Every row gives one point. The window is the flat piece filled in between its corners: a triangle in 3 columns, a solid with four corners in 4, and so on. A path goes straight from each point to the next, and from the last back to the first. After which points does the path pass through the window?

Window (4 x 4):
[[  8 -43  32 -16]
 [ 39 -67 -19 -34]
 [-42   9   9  -1]
 [ -4  61  -6  -9]]
Path:
(1): [-1 12 -4 28]
(2): [-12  41   9 -41]
(3): [-16  25  21 -60]
(4): [ -3  23 -10  26]
(5): [-21   3  12  41]
(6): [-26  14  18 -20]
(7): [ 31 -51  -9 -50]
(8): [ 51 -59 -18  16]
(9): [ 20 -66  20   7]
(10): [  3 -67  33 -34]
(11): [ -8  28 -16 -51]
(12): [  6  16 -22   9]
Through the window after points: 1, 3

Window, 6 rows:
[[-24   9  33  56  66   7]
 [-14   2  23 -29  -4  18]
 [ -5   4   9  15  85   8]
 [-58 -57 -29  25  17   2]
 [ 58   7  17 -30 -40  16]
 [ 22  40  -7 -23 -27   7]]
Path:
(1): [-17  -5  17  10  15 -36]
(2): [-14  24  -9  12  23  60]
(3): [-3 10  5 -7  8 44]
(4): [ -9   4  22 -27   3 -52]
(5): [-29 -10  19  34  39 -11]
(6): [-19  -1  -7  35  43  50]
(7): [-57 -18 -14  41  49  43]
(8): [-49 -32  -4  17  51 -48]
Through the window after points: 3, 5

Window:
[[ 36  21  50  35 -29  35 -10   5]
 [ 11  10 -21 -16  16 -33  52   0]
 [-18  30  39 -53  25 -18   2   5]
 [ 24 -14 -63  22  -7 -33 -87 -12]
 [ 33 -57   9  43  33 -74 -84 -41]
 [ -4   5  56  49 -46 -13 -21 -18]
 [  1 -24 -59 -51 -20  22  13  15]
 [-21   3  20  64  47   6  35 -18]]
Path:
(1): [ 41  17   3   8 -20 -10 -12 -70]
(2): [ 10   9   8 -16 -12 -16 -37 -34]
(3): [ 14  -9  21   7  -9 -30 -30  46]
(4): [ -3 -28   0  15 -10 -18 -32  40]
(5): [ 21  -4 -25 -19  -8  11 -23 -59]
(6): [ 19  -5 -21  -7  -5 -29 -35 -84]
(7): [  8 -18  -8  13  16 -30 -48  35]
(8): [ -3 -17 -28 -11   9 -11   4  34]
(9): [ 25   8 -39 -46  10  26  -1 -66]
(10): [  7  30  33  11  13 -24 -30 -80]
(11): [  7  -1  40  23  18 -37 -12  21]
(12): [ 11   2  27  31  10 -15 -20  14]
Through the window after points: 6

Window (9 x 9):
[[  8 -58 -25  55 -17 -50  26 -36 -39]
 [ 37  21  22  53  12  -2 -24 -33  50]
 [ 53 -18   4 -15 -36 -14   8  37  -4]
 [-44 -48 -21  -6   1  64 -33  16   2]
 [-16 -42  38 -25  -4 -23 -33   4 -26]
 [  2  39 -19  -1   3 -22   5   9   9]
 [ 54  28 -11  14  71 -31 -40  -6  61]
 [ -6 -15  14  -2  18  84  95  43  25]
 [ 68  67  -2 -32  66  49 -38 -45  70]]
Path:
(1): [  0  -6   2 -11   9  10 -12   3  53]
(2): [ 17   4  -2  13  36  44 -22  21 -38]
(3): [ 28 -12   4  12  36  47 -19   6  -8]
(4): [ 10 -14   0  -6  11  20  -9 -25  51]
(5): [ -3 -32 -18 -34 -29  -8  -4  -7  49]
(6): [ 13 -21   7  21  12  28 -13  27 -33]
(7): [ 25  12 -17  21  16  -6   1  -6 -22]
(8): [  6 -19  -9   7  -3 -26   9 -30  38]
(9): [  1  -5 -20 -25 -17 -18  11 -15  49]
(10): [ 24  16   2  32  15   7 -10  38 -46]
(11): [ 32  19  15  35  13  -3 -23  -8 -11]
(12): [  0 -12  -6  -2   3 -14   9 -16  67]
Through the window after points: 5, 7, 9, 11

Window:
[[ -8 -11  22  30  73  -3  26  62 -60 -36 -37]
 [ -4 -33  18  38  25  11  33 -15 -32   9  29]
 [-18  -7  25 -29  37 -16  -8 -29 -25  -9 -17]
 [ 35  16  11   5 -20  41 -45 -25   7  20 -68]
 [-17  -4 -16   1 -42  15  -3  15 -68 -47 -76]
 [ 15  34  19  46  19 -29  30   5  -3 -20  68]
 [  5 -18 -77  44  25 -69  -8  21 -27  25   1]
 [ 95  32 -41   3  -9  17  31  12  -2 -18  35]
 [-41 -12   0 -16   0 -59  11  22  38 -13 -21]
 [-57  23 -14 -28  44  12  28 -31  15   9  74]
 [-11  -1  -2  20  11   7  13 -33   5 -54 -11]]
Path:
(1): [  0 -25   1  13  26  10 -16  37 -10 -33  24]
(2): [ 11  21 -16  34  25 -21  31 -15 -34  -2  -7]
(3): [  4   9  -4  22  13  -9  40 -17 -18   7  10]
(4): [ -8 -34  20  10  32  31 -28  13   0 -35  48]
(5): [ 10 -30  -7   4   1  19 -19   3  -1 -23  40]
(6): [  7  22 -24   9  -3 -18  18  -9 -18  -2 -13]
(7): [ 16  33   1  32  14 -23  35   4  -6  -8  28]
(8): [ 16   7   1  19  18  -6   9   4  -8 -23  51]
(9): [-15 -23 -12   4  18 -25 -17  34   6 -32  25]
(10): [ -8  19   8  -3  -6 -31  59 -28  11  20 -51]
(11): [-11  29   0   6  25 -26  57 -18 -18  17   3]
(12): [-10 -21   3  23   7  24 -17   7 -15 -36  41]
Through the window after points: 3, 7, 9, 11

Window, 11 rows:
[[-17   0  25  65 -12  21  83  18 -45   3 -48]
 [ 28  48  17  51  54  12  72  19 -44   6 -63]
 [  2  39 -16  32 -17  25  12  32 -23  -4 -60]
 [ 42  11  25  21 -18 -40  36  23 -51 -17 -61]
 [-21 -34 -27 -43  12   6  32  17  32  28  36]
 [-36  24  28  22  23 -29   7  31 -64 -22 -54]
 [-12 -32  44 -23   9  36   9  34  60  63  15]
 [-16 -68   2 -46  20  24 -10 -19  32   6 -28]
 [-10 -45 -11  24  16 -11 -44 -23  39  61  29]
 [  5 -54 -10 -25   8  18 -70 -12 -46  70  28]
 [ -6 -82 -14  -8  32  19  10  65  39  21  -9]]
Path:
(1): [-11 -23   5  14   2   0   6  11 -17  35 -43]
(2): [  6 -23  20  38  18  31  11   3  -7  -4 -18]
(3): [ 29  -5  22  40   4  14  -4   8 -14 -29   6]
(4): [-10 -18   2 -10  -5 -35  34  20 -13  61 -60]
(5): [-12  -2 -23   3  16  -8  19  28 -12  49 -67]
(6): [ 28 -12  25  16   0  45  12  -4  -4 -14  26]
(7): [ -2 -41  16 -11  12  54  -2  12  27 -10  67]
(8): [-22 -20 -33 -37  10 -37  28  19  -1  81 -41]
(9): [-41 -32  -2  -9  11  -1  -1   8  25  64 -26]
(10): [  5 -36   3   3  -3  13  -3   9   3  11  18]
(11): [ 30   1  18  36   9  18  32  29 -33 -44 -19]
(12): [  2  -6   0   1   6 -24  19  20 -12  50 -57]
Through the window after points: 3, 7, 11

Window, 12 rows:
[[-20  34 -14  64 -41  11  47  -3 -24 -20  11  29]
 [-33  41 -78 -10 -52  40  44  16 -10  -4 -30   0]
 [-43  -4  53  -8  58  36 -19 -23 -17  -2   3  -8]
 [-30  36  13  39   9  -2 -37 -20   3  44  24  26]
 [-10  -3  -9  24  49 -70 -21  75   9  14  26  27]
 [ 32  65  13 -15   4 -71  16  45  17 -14  44  17]
 [-24 -12  33  18  -8 -47  53  36  45  37  31  43]
 [  4 -22  13  19  24 -19  35 -53 -37  -1  -5 -18]
 [-74  33 -15  21 -30 -27  45 -29 -22  -4   3  12]
 [  4  31  54  29  61 -42  20 -16 -63  17 -29 -27]
 [ 20  27  -3  32 -72 -61  16  41 -50  -9   1   6]
 [-26  29  13  55 -10 -59 -50  41  72   5   2  65]]
Path:
(1): [-33  14  25  15  23   1  -3  -6   9   8  17 -18]
(2): [-25   8  31  -1  27  -3   3  -8 -29  -3  -3  34]
(3): [ -8  28  28   1   0 -32  18 -22 -22  21 -12  45]
(4): [-18  25  13  44  -1  -9  16  -2   2   0  11 -22]
(5): [-10  31  15  22   7 -40  21  23  34 -14  14 -53]
(6): [  9  39  11   7  15 -50   1  27 -17   8  21  52]
(7): [-12   8 -12   0  41 -55   5  38 -23   3   2  68]
(8): [  2  31  30  45  10 -41  -1  28  11  12  25 -49]
Through the window after points: 1, 5, 7

Window (14 x 14):
[[ 12 -22 -11  58 -72  33 -25  18 -54  11  22  41  11  10]
 [ 40  -4 -14 -46   4 -10  12 -52  35 -47  -2   9 -19 -37]
 [  6  -4  -2  62 -39 -10  29 -26 -69  44 -19  35  24 -18]
 [ 46 -16 -15 -32  23 -22  -4 -23  34  18 -21  41 -83 -12]
 [-19  18   0  52 -38  59 -20 -33 -52  45 -21  -7   8  27]
 [  6 -50 -11  39 -39  69  34   5 -33  39 -34  26  29   7]
 [-61  -4 -62  59  32  -2  24  27  40  33  25 -49 -36 -24]
 [ 50 -25   0 -26  41 -30  23  -2  -8 -26  -3 -29 -53  12]
 [ 25  16 -28 -89   3 -31  27   2   4   1  -3  25 -28  12]
 [ 57  16  25 -33  38 -14  24  -2  50  18  32  11 -21  -7]
 [-77  -1  -3  62 -36  28  54  35  15  51  27 -76 -79 -53]
 [ 21 -50  25 -81  26 -54 -18 -30  31   5   4  13 -18  -4]
 [-95  -3 -12  51  44  48  46  22 -13  24  52 -23 -71 -49]
 [ 10   9  29 -28  24 -32   3  19  34 -32 -43  27 -27  -6]]
Path:
(1): [ 35  26 -31  50 -24  47 -36  -1 -44  24 -32  -4  30 -56]
(2): [-41 -15  22   9  -5   7  34 -21  -6  27   7   5 -42  45]
(3): [ -2 -18  11   8   7 -11  35 -28  16  13   7   8 -39  12]
(4): [ -7  12 -17 -12  22  20   5  16 -13  30  -4 -14 -21 -49]
(5): [  0  12  -1 -28  48   9 -21  19   3  19 -11 -14 -37 -56]
(6): [  5 -22  -1   1  10 -31  78 -26  38 -23   6   0 -46  29]
(7): [ -3 -18   5  13 -51 -16  32 -26   0 -20  42  41 -54  30]
(8): [ 14 -14 -12 -27  28  11 -27  22 -13  41 -25 -11  18 -34]
(9): [ -2   4 -13   6   0  17   1  16 -11  20   2  -1  -7 -31]
(10): [ -7 -26   7  53 -49   5  26 -41   4  30  19  55 -20  26]
(11): [ -5  -5  -3  20  -3 -13  31 -23  22   1  11  11 -27  21]
(12): [  0  -1   3 -17  11   6   2  14  -3  14  -8  -9 -16 -25]
Through the window after points: 1, 7
